Rows are points. To make a cloud, some directions were put in groups of two or more. Within a group, all points are equally far from the middle, so they leave a hole (a ring in 2 directions, a hollow ball in 3). The other directions are filled evenly. Then the cloud was stretched, turned, moved and blurred a little. How many holes are there, and how many directions does each take, smallest first?

Cloud, 19 rows:
[[-28 -23 -11]
 [ 30 -47 -41]
 [ 14 -34 -41]
 [ 21  -4 -57]
 [ -8 -39   2]
 [ 23  28 -25]
 [ 49  -9  -6]
 [  3  11  24]
 [ 45 -52 -26]
 [ 24 -14  12]
 [ 14  29 -28]
 [  0  34 -17]
 [ 30 -12   8]
 [-37  13 -16]
 [ 58 -29 -12]
 [ 16  -3 -53]
 [ 52 -37 -11]
 [ 59 -16 -11]
 [ 24  18   1]]
Holes: 1 (2)

Cloud (28 x 4):
[[ -2 -22 -51  33]
 [ 33  28 -33  35]
 [ 10 -10  -9  60]
 [ 20   4 -18 -28]
 [ 33  29  32  31]
 [  8 -18 -69  39]
 [ -1  52 -28   8]
 [-17  14  -4  45]
 [ -6  39 -38  27]
 [-30 -14  -7  21]
 [ 37 -54 -18  13]
 [ -5  37  35  45]
 [ 36  29 -32  30]
 [ 16  10  12 -23]
 [-27   7   0  39]
 [ 14 -43  -6  45]
 [ 40  16  27   9]
 [ 22 -43 -62  -6]
 [ 23  31 -15  37]
 [ 12  41   6  -5]
 [ 19  41 -32  -3]
 [-16 -27  -4   1]
 [ 17 -39   7   1]
 [ 25  -7 -43 -31]
 [ 32 -39 -36 -10]
 [ 66 -15 -33  -4]
 [ 29 -45 -46  -3]
 [ 17   3  18 -20]]
Holes: 1 (2)

Cloud, 72 rows:
[[-12  16  48  29 -13  64 -20  40]
 [-18 -41  18  23   3 -37  18  31]
 [ 25   6 -14 -28  38 -26  24  48]
 [-15 -22  -4  -7  19  32  41  59]
 [ -8  54 -16 -47 -46  14  13  21]
 [ 16   4 -33  18 -51   8   1  -8]
 [-65   1  26  -2 -32   2   2  39]
 [-49 -12 -18 -38  38 -49   0  10]
 [  4 -18 -15 -35 -54  39  18  10]
 [-49  12  26  27  -3  17  20 -21]
 [ 26 -29 -22  33  26   3  12  12]
 [-46  36   3  12  -2  46  16  49]
 [-48  35   5 -22  -9  57  25  59]
 [-12 -22 -31 -47  43 -18  40  21]
 [-10   1  10 -21  31 -23  30  69]
 [ 26  -1  36 -12   9 -60  18  23]
 [-11 -11  30  12 -23  79   5 -10]
 [-18   9  17 -55 -11 -25 -23  31]
 [ 43 -36  35  11   2 -41   3 -12]
 [-33  19  36   7  23  -9 -29 -17]
 [-24 -28 -19 -19 -57  12  -9 -12]
 [ 45 -16 -16   1  -8  23  -7 -14]
 [ 14  28 -19 -58 -15 -44  14  11]
 [-16  33  -8  -8  35  44  49  12]
 [ 30  37  -2 -38 -18  62  29  -4]
 [-34 -16   6  12  23 -85  -3   1]
 [-38 -16  65  11  18 -18  -6  38]
 [  3 -44  -5  -7  30 -80   9 -12]
 [ 39  20  20 -27  -6  13  55 -17]
 [ 18   8 -59  -4 -25 -10  14 -35]
 [ 13 -13   7  53 -13 -14  27 -40]
 [  8   9  29  -8  67  19  34  22]
 [-31  29   4  19  38  -8   9 -21]
 [-22 -34  43  35  33   5 -23  -7]
 [  3  26  20  -5 -53   8  17 -43]
 [ 32  13  -4  11   9  53  61  16]
 [ 11  25  14 -37 -16 -34  53  17]
 [-11  25 -20 -29  34  39  57  44]
 [ 26 -40 -30   0   2 -41   4   4]
 [  2  26 -23  20  15 -48   1  29]
 [ 24  47  21  13 -47  51  23  -1]
 [ 20  17  22   7 -21   8  61 -12]
 [-42 -10  29  50  17 -26 -17 -26]
 [-73 -16  -8   5 -11 -45 -12 -12]
 [ 40  35  -3  24  11 -29 -16   3]
 [-58 -26  18  -4   5 -51 -33   5]
 [ 15   3  50   8 -38 -42 -14   9]
 [-16 -19  -1  24   4 -59   4  31]
 [-38  34   2 -41 -38 -28 -18  15]
 [ 14  -6  -6  49  47 -35 -10 -17]
 [-32  33 -26  17  23  15  25  -7]
 [ 17  33 -31 -10 -24  14  -1 -41]
 [  2  -2  31  -9  29  28  67   9]
 [  0  -9 -22 -44  -7 -23  67  -5]
 [-45 -41  20   0 -43  -7 -22  -3]
 [ -2 -27   9 -26   1   0  68  30]
 [ -9   0  -1  13   0 -25  49 -42]
 [-13  -2   4 -48  -3  77  15  44]
 [-31 -26 -36  -1  11  31  35  11]
 [-10 -24  32  32  33 -70  -3  -3]
 [ 20  13  16  14 -35  38 -19  38]
 [-12   9  -4  16 -10  12 -42 -34]
 [-39  40  28   4 -13  56  15  -4]
 [-15  43  14 -15 -30  84  19   9]
 [-57  33  12 -41 -34  25  15  46]
 [-41 -31   8 -40  -9 -26 -14 -37]
 [-12 -12   9 -20  39 -71  15  27]
 [ 13  49 -26  15 -11   8  37  16]
 [-20 -27  67  20 -31  30 -13   7]
 [-53   2   8 -29 -29 -39 -19 -32]
 [-19   7  15 -17  19  21 -14 -34]
 [ 25 -29 -25   6 -15   4  30  21]]
Holes: 3 (2, 2, 4)

Cloud (87 x 9):
[[  0   7 -50 -38 -17  58 -39 -58 -15]
 [ -5 -35 -94 -31 -52  -1  20  -4  17]
 [ 18   0 -51  -8 -43 -28 -36 -30  46]
 [ -3 -12 -20 -14 -11  21  38 -61 -21]
 [ 11  37  33  25  40  61   2 -35  23]
 [-27  -7 -24  32 -30 -39  -6 -23   9]
 [-13 -11 -38 -23   3  31  21   5 -15]
 [ 25 -13 -42 -18  29  36  39 -51 -39]
 [  6  -9  11 -13 -20  26 -22 -41   8]
 [-29 -29  26  -6  28 -31   7 -24  29]
 [ 21  50   0 -51  44  27 -17  -5 -13]
 [  5 -38  13   3 -25 -31 -26 -20  14]
 [  9 -45 -65   7 -26  11  23  -9 -11]
 [  5  -2  35   3 -13 -59 -60  26  21]
 [ 29   3 -19  19  17 -16  44  13 -15]
 [ 16  21 -30 -16 -52  35 -53 -36   0]
 [-20  23  23   1  -2 -64 -76  25  -7]
 [  8 -38  35  29  -2   3  55   8  23]
 [ -5 -30 -21  46 -17  -2  39  -1  57]
 [-36 -49 -30 -17  -3  -5 -32  -8  25]
 [ 29  -8 -58   5 -24  31  65 -23  28]
 [ 44  19  16   2 -11 -26 -56 -26   7]
 [ 47  21  35  25   0 -25  -3  -5  43]
 [ 10 -24 -31 -31  10 -38   3 -18 -28]
 [-24   1 -42  14   7 -35 -27 -14 -11]
 [  4  12  -4  28 -17 -40 -23 -38 -10]
 [-17  24 -72 -47 -23 -11 -43 -29  16]
 [ 28 -27 -21 -10 -37 -28  29 -34  22]
 [ 37   2 -23  -1  18 -18  14 -42 -39]
 [ 15  22 -10  21 -60 -21 -32   1  27]
 [  7  -2   9   9  30 -48  -8 -15   0]
 [  2  -3 -46  15 -18  19  33 -69   7]
 [ 36  19  -2  16  44  23 -36 -31  -6]
 [  8  38  -7  -1  46  17 -26  -2  17]
 [ -7 -29  24  40 -31 -55  20  37  32]
 [  3  13  -1 -21  23  20 -24   1 -50]
 [ 29 -34 -52 -33 -62 -42  -4 -21  -2]
 [-28  19 -14 -23  40  27 -36 -25   7]
 [  6 -24  25  -9  37   5  45   9 -20]
 [-38 -57 -28  -9  -8 -24  42 -22  27]
 [ 25  18  54  21  61  39  -4 -48 -10]
 [ 29  55  -4 -23  -1   3 -57  -1   7]
 [ -8  24  10   0  -6 -60   6   8  -1]
 [  2  -8 -15 -45 -13 -49  -5 -22   6]
 [-36 -64 -74 -26 -27 -11  10  -8  16]
 [ 73 -13 -16  -4 -24   6  26  -9  25]
 [  4  -6  26  43  24   0  24 -36  44]
 [  6 -14  31  -8  55  43  35 -12  -9]
 [ 19   0  12  16   9 -28 -23 -52  -6]
 [  5 -50  -8  -1 -46 -48  -6 -14  24]
 [-30 -32 -50  25 -40 -17   0  22  45]
 [ 43  25  25  34 -16 -38  14  37   7]
 [  3  25   1   0 -41 -10 -68 -34   4]
 [ 31   3 -48 -30 -25 -10   9 -44  20]
 [ -4 -45 -54 -18 -82 -30   8   4  37]
 [  9 -42 -34  -7 -62 -63   3  -7  33]
 [ 31 -13 -13 -39 -30 -19 -33 -44 -18]
 [ 61  44  12   9   5  29 -21 -25  37]
 [ 10   0  44  37  -6 -38 -11   0  51]
 [  1   2 -46 -34   3  51  46 -45   3]
 [ 34  39 -32  12  10   7 -45 -15 -27]
 [  6  11 -49 -17  14  16  40 -21  33]
 [ 12  37 -40 -38  17  34  25 -17   0]
 [ 19 -12 -45 -26 -30 -16 -58  -7  43]
 [-17 -44 -23  18 -25 -54 -16  38   1]
 [  4  -4 -35 -25  46  13   3 -40  -9]
 [  5  10 -33 -22  30   5  33  -8 -36]
 [ 55  18  20  34  38  13 -28  -8  -5]
 [ 16 -19 -59 -42 -20   4   8  17 -13]
 [  2  13  -8  18 -16 -68 -25  35  -9]
 [ 35 -13 -45 -22   7  29  52   1  -7]
 [ 51   0  41  22  10 -21   0  45   9]
 [ 32 -16 -25  43   8 -10  27  -4  -3]
 [ -2  22 -47 -56 -12  -4   5 -20  12]
 [ 10   3  -3 -17 -19 -37 -42  -3  56]
 [ 15  28  -5 -27  16  17 -19  35 -25]
 [ 36  19  37  57 -18  15  35  -8   0]
 [  1  13  -7 -42 -46 -23 -30   4 -20]
 [-15  13   4  32 -28 -29 -19 -14  29]
 [ 15  -2  10  -2  19  65  -4 -50 -21]
 [ 11 -13 -49 -65 -42 -14 -64  -4   4]
 [ 62   7  22  -9  49  18  -4 -23 -18]
 [  6 -16  10 -31  11 -18 -16 -29 -36]
 [ 11 -12  -2  -7 -46 -43  38  33  18]
 [-28  -9  12  29 -43 -54 -42  18  50]
 [ 37  39 -36 -11  -1 -19 -47 -23 -16]
 [ 20  15 -37  -6 -65  10 -13   8  15]]
Holes: 2 (3, 4)

Cloud, 105 rows:
[[  9 -13  25   5  15 -55 -22  41  16]
 [ 61  33  -5  18  56 -12  16 -33  54]
 [ 19 -11  -1 -14  44 -36 -30 -33 -35]
 [ -1 -17  47 -40  26  22 -26  33  26]
 [  3  26 -41 -12  -3 -23  59 -50  -8]
 [-18 -12 -43 -14 -13 -44  35 -22 -17]
 [ 50   6 -38  -8  42  11  48 -43  53]
 [  7 -20 -20 -82  55   5  35 -55   6]
 [ -8 -51  71   6  26 -15 -13  14   3]
 [ 26  16 -70 -16  20 -15  49 -31   2]
 [  5 -53  65 -50  21  16  29 -42 -15]
 [-16  -9  25 -32  77   5 -46 -24  23]
 [ 43  23  13  -5  -2  14   6   4 -34]
 [ 20  47  20 -32  22 -18  -1  22  28]
 [-13  45  47  -3   3 -34   6  -8  22]
 [-14  44 -10   2  13   4  -5   1  19]
 [ -3   3  12 -24 -31 -25  34 -15 -17]
 [ 38   1 -19  10  -9  12 -45 -59   9]
 [ -8  29  -6  10  19 -18  32   2  -4]
 [  9 -56   2 -45  -3  -5 -41 -38 -11]
 [ 22 -26  36  17 -17 -35  28   4  14]
 [ 60  35   3 -16 -32  11  14  24  -6]
 [ 39  84  22  -8  26  13   6  -3  51]
 [ -4  28  20 -10  37 -27  -6  17  34]
 [  8 -12 -79 -18  16 -37 -14  -7   7]
 [ 26 -34  -3 -20  47   0  44 -27 -19]
 [ 15 -47 -30  22 -21  -1 -21 -13  28]
 [ 23 -28  10 -43 -11 -38   2  13 -49]
 [ -8  63  -7   8 -41 -15  14 -13 -29]
 [ 14  25   0 -28   6 -30 -52 -11 -11]
 [  4  16  23   1  54 -21  40 -26   3]
 [  2 -33  -1 -11  18 -18  13  32 -47]
 [ 54  41 -31   9 -20  11  31   5 -12]
 [ 65 -13 -26  27  16 -37  -5 -19   3]
 [-29   9  37 -31 -49  11  33  12 -39]
 [  9  45 -13 -11 -26  12   5 -10 -26]
 [ 59  97  11  11  -6 -30 -14  18   5]
 [ 54  27  -1 -23  -4 -33 -53 -61  27]
 [  4  55  49  -8  15  14  15   0 -10]
 [ 22  -4 -66 -28  22 -18  62 -35  24]
 [ 26  -1  16 -38  71   3 -32 -12  25]
 [ 18 -33  -3 -11 -40 -17 -30 -14  35]
 [ 50  -7 -41 -25  59 -16  30   2  14]
 [-35  25  23 -32 -11  17  19 -31 -29]
 [ 15 -19 -40   9 -36  -3  -3 -20   0]
 [ 27  61  51 -39   0   8   1 -32   1]
 [ 53  33  61 -21  31  60  -9 -10  25]
 [ 20  48  18 -18 -19  20   7 -30  29]
 [ -5  56   8  31  -8 -47 -22  45 -36]
 [ 13  11  55  18  34  -8   6  -6   8]
 [-32  21  20 -34 -59  -7  32  14 -46]
 [ 22 -27   0 -54  30  30 -15  23  -5]
 [ 43 -27  54 -35  51  -7 -72   2  13]
 [  5  85 -11  12 -22 -22  65  -5  -9]
 [ 37  29  45 -25 -13  23 -36 -40  12]
 [ 24  -1   4  -4 -10 -39 -47  15   7]
 [ 20  -8  61   2  20  46  43 -34 -25]
 [ 24 -42  39 -32  65  -3   8   7 -28]
 [ 24  46  36 -40  42  21  -1  15  21]
 [ 38 -38  62 -42  47  23  12   3   3]
 [  8  -8 -20 -44   5   1   4   7 -11]
 [ -3  10   3  -3  -2  -6  44 -18  -9]
 [  6  18   1 -18  42 -37  23  16  19]
 [ 48  25  67   0 -19   1  38  17  19]
 [ 11 -20  70   1   0   5  11 -19  26]
 [ -7 -10  21 -32  11 -18 -83 -32   0]
 [ 31  32 -27  26 -19   8   5 -16  35]
 [  8  47  14 -14  -3 -56  32  17   2]
 [ 18 -18  -7  14  24 -18  -7  38  20]
 [ 83  56  22  52 -65   2 -32  15  33]
 [ -4  42 -18 -44 -18 -34 -28   0   0]
 [ -7  23  12   8  -4 -48 -22  36 -55]
 [ -8  73 -14 -18  -6  -4  11 -13 -38]
 [-18 -38  14 -31  38 -65  33  27  16]
 [ 35  64  29 -16   8 -22 -29  -2 -22]
 [ 45  20 -25  -3  10 -38  25 -26  28]
 [ -9   9  14 -18 -19 -24 -51 -56  12]
 [ 21 -27  -6  -8  46 -16  11 -38 -11]
 [ 13  10  13 -15  14  10 -19  41 -31]
 [ 10  25  17 -44 -24   5  -1 -55   1]
 [ 32 -16  32 -22  50 -14 -22 -19  29]
 [ 21 -31  14 -54  21  14  50 -29  24]
 [  8  16  -6 -29  -1 -24  17  49  -6]
 [  2 -28  12 -15 -28 -44  32 -15  -1]
 [-55   8  53 -53  17  23  27 -37 -14]
 [ 21  16  -2 -11  35   5  -7  22 -17]
 [-30  65  20 -29 -27   8  -4 -46 -33]
 [  5 -25  29 -26 -16   5  -5 -10 -11]
 [ 55  52 -47  13  11 -23   4 -12  18]
 [  2 -21  18 -41   6 -20  70 -23   2]
 [ 20   8  15 -19   1 -28 -28  49   2]
 [  6  22   0 -23  73 -26  51 -14  -6]
 [ 41  -9   3  30   5 -22  -3 -18  24]
 [ 40  -1 -20  13  28 -58  20  30 -11]
 [-35  -6  18 -37  55  -8  13 -51   2]
 [ 63  12  16 -19 -31  -2  -9  32   7]
 [-23  -9  20 -18  16  -6  18 -29   4]
 [ 15  25  30  22  16 -14 -59  46   8]
 [ 37  18   6  40  -3  -4 -28  -6  36]
 [  9  31 -34  15 -18  15   5  26  17]
 [ 30   4  12 -14   5 -26 -31  37  30]
 [-19  73   7  14  20  -3  18 -22   0]
 [  2  18 -66   0 -28 -55  29 -29 -16]
 [ 34  -6  48  22 -38 -42  -6 -12   7]
 [  1  -9 -41 -13 -46   6   1 -21   5]]
Holes: 0

Cloud:
[[  3   3  33 -19   6  -8  16  36 -15]
 [ 28  -1 -55  40  70   8  24 -45  22]
 [  6  -2 -13 -29  11  39 -10 -16  11]
 [-28 -46   3   7 -34 -27 -40  25 -60]
 [-15   1 -53   0  35  27 -40 -22   2]
 [ 57 -10 -23   6   3 -10   1  12 -24]
 [ 35 -23  35  -5 -15 -20 -26   7  26]
 [ 28  -6 -32   2  34 -16 -55 -29  -8]
 [ 43  75 -26  22 -46  -1  33  28  30]
 [  8 -38 -13  34  35 -19 -10 -23  45]
 [ -1  18 -65  16  39  -4  -5 -33  36]
 [ -6  16 -27 -25 -27 -14  -6  39 -73]
 [ 15  19 -53  45  43  30  19 -18 -19]
 [ 72  29 -37 -10  77  -1  16  37   6]
 [  9   2 -28 -14  40  42  21 -26  15]
 [ -7  14  -2   5   0 -45  -6  45 -27]
 [-27  -1 -17 -39  54  38   6  29 -50]
 [-38 -61  21   7 -37 -27 -34  35 -19]
 [ 19   2  -7 -49  -4   8 -43   8   0]
 [-10   6 -17 -69 -14   7 -21  -4  10]
 [-13  36 -51  16  46 -21 -20  21  22]
 [ 29  30   0 -24  26  39  29  13 -47]
 [-47   5 -16 -47  28  32   3  26 -50]
 [  3  28  -6 -25  46  11   3 -17  68]
 [-31 -66 -13  19   4 -18 -29  16 -17]
 [ -5 -40   4  18  20 -26 -15  43  13]
 [ 10 -15 -28 -24  -2   3  47   3 -17]
 [-24  65  -2  -8 -26   9   6   8  32]
 [-11 -13 -18  52 -34   2  -9   9  12]
 [ 14  15 -70  16  33   6  46   0 -59]
 [-44   6 -14 -17  57  -2 -10   0 -21]
 [-48  20  25  11  -8 -18  30   8  27]
 [ 47  28  -2  23 -40 -10  47  31 -15]
 [ 15  26  17 -17  32  -4  -8  30  70]
 [ 42  21 -56  49  39 -19  36  22  41]
 [-37  16  -6   4 -40 -10 -14 -41  29]
 [-26  -2 -77 -50   8   1  22 -35   4]
 [  8  36 -35 -20 -84   1  -8  14 -11]
 [-21   1 -50 -20 -32  18 -13 -62   7]
 [ 10  24  21 -40  -5 -19 -16  31  61]
 [  5  -6   1 -18  30  40 -12   3 -33]
 [ 37 -11 -25 -40 -24   6 -13   4   4]
 [ 24 -28 -19 -34  27  10 -54   0 -12]
 [ 16  68 -50  17  33  32  15 -27  14]
 [-24 -32 -22   4  58   9  -8  26  -8]
 [ 39  17 -38 -16 -34  17   4  34 -10]
 [-18 -39  23 -26   1   4 -10  -5 -27]
 [ 39   1 -23 -13 -15  14  31 -12   5]
 [ -8  42 -72  10  -1   8  10  14  30]
 [ 26 -21 -56 -14  22 -22 -52  -1  -6]
 [ 10  47 -41  10  65  27   0 -25  28]
 [ 46 -10 -53  23  23 -13  12  20 -19]
 [-43  27 -10  20 -67  18  33  32 -38]
 [-15 -40 -37  37 -34 -35  18 -27 -27]
 [  0  22 -16 -55 -44  21 -46  25 -30]
 [-33 -55 -17 -57  29  -7 -21   6 -43]
 [  8  42 -19 -29 -38 -21 -12  41 -33]
 [-32  25  34   8 -31 -27 -22 -25  23]
 [ 36 -21  10   6   0 -32   4  46   5]
 [ 39 -36 -29  16 -24 -35 -15  28  11]
 [-66  -9 -14 -35 -63   8   2 -17 -16]
 [ 12  37 -25 -22  -7 -14  44 -50 -13]
 [-10 -54 -51  36   7 -32  -3  40   0]
 [-56  22  -4   7  -4   5   0   4 -24]
 [  0  -4 -49  44 -30   4 -12   3  12]
 [ 30  53 -17 -33 -18  34  -2  32  -5]
 [-32   3  11 -25  21  -6  -8  39 -31]
 [-20 -22 -37  14  30  11  46 -62  -8]
 [  7   9   5 -27   7   0 -50   2  13]
 [ 21 -39 -34  48  23 -27   7 -27   0]
 [ 36  36   2 -24 -40   8  10  20  30]
 [ -8  12 -51  18 -37 -42 -31  26  -5]
 [ 32  11  -6   1 -10  20  51 -34  -7]
 [ 32 -21 -12  33 -52 -34  35  -2  -2]
 [-45  12  -1   1  11   6  -8 -44 -34]
 [-40 -28 -28  32 -10  18 -21  31 -39]
 [-39 -32   9 -18   9   8  -5  30 -11]
 [-51 -12 -41   0  42   6  33 -28  -4]
 [-47 -16 -13   9  28   1  -8  37 -27]
 [ 13 -10 -16 -20 -27  25  27  -5 -42]
 [ 15 -74 -34  -3  32 -34 -16  24   9]
 [ 60   3 -34   3  15 -11  30  14   6]
 [ 50  14 -46 -38  39   8  33   3  40]
 [-30 -48 -74  12  20 -20  17 -41 -34]
 [ 51 -19   0  -7  -2 -41   2  36  55]
 [-18 -10   3 -22   3  27  32 -16 -16]
 [-42  -6  -7  48 -34 -15 -17  27 -52]
 [ -5 -56 -21  40 -27 -28 -33  30 -21]
 [ 15  46 -14  27 -11 -43  18  21 -38]
 [ 15 -55 -57  24 -28  -9   9 -32 -22]
 [-10  13 -46 -10 -45  -4  15  29 -77]
 [-27   2 -21 -66   3  20 -39  -1   3]
 [-24  62 -19 -34 -28  17  29  20 -25]]
Holes: 2 (2, 3)
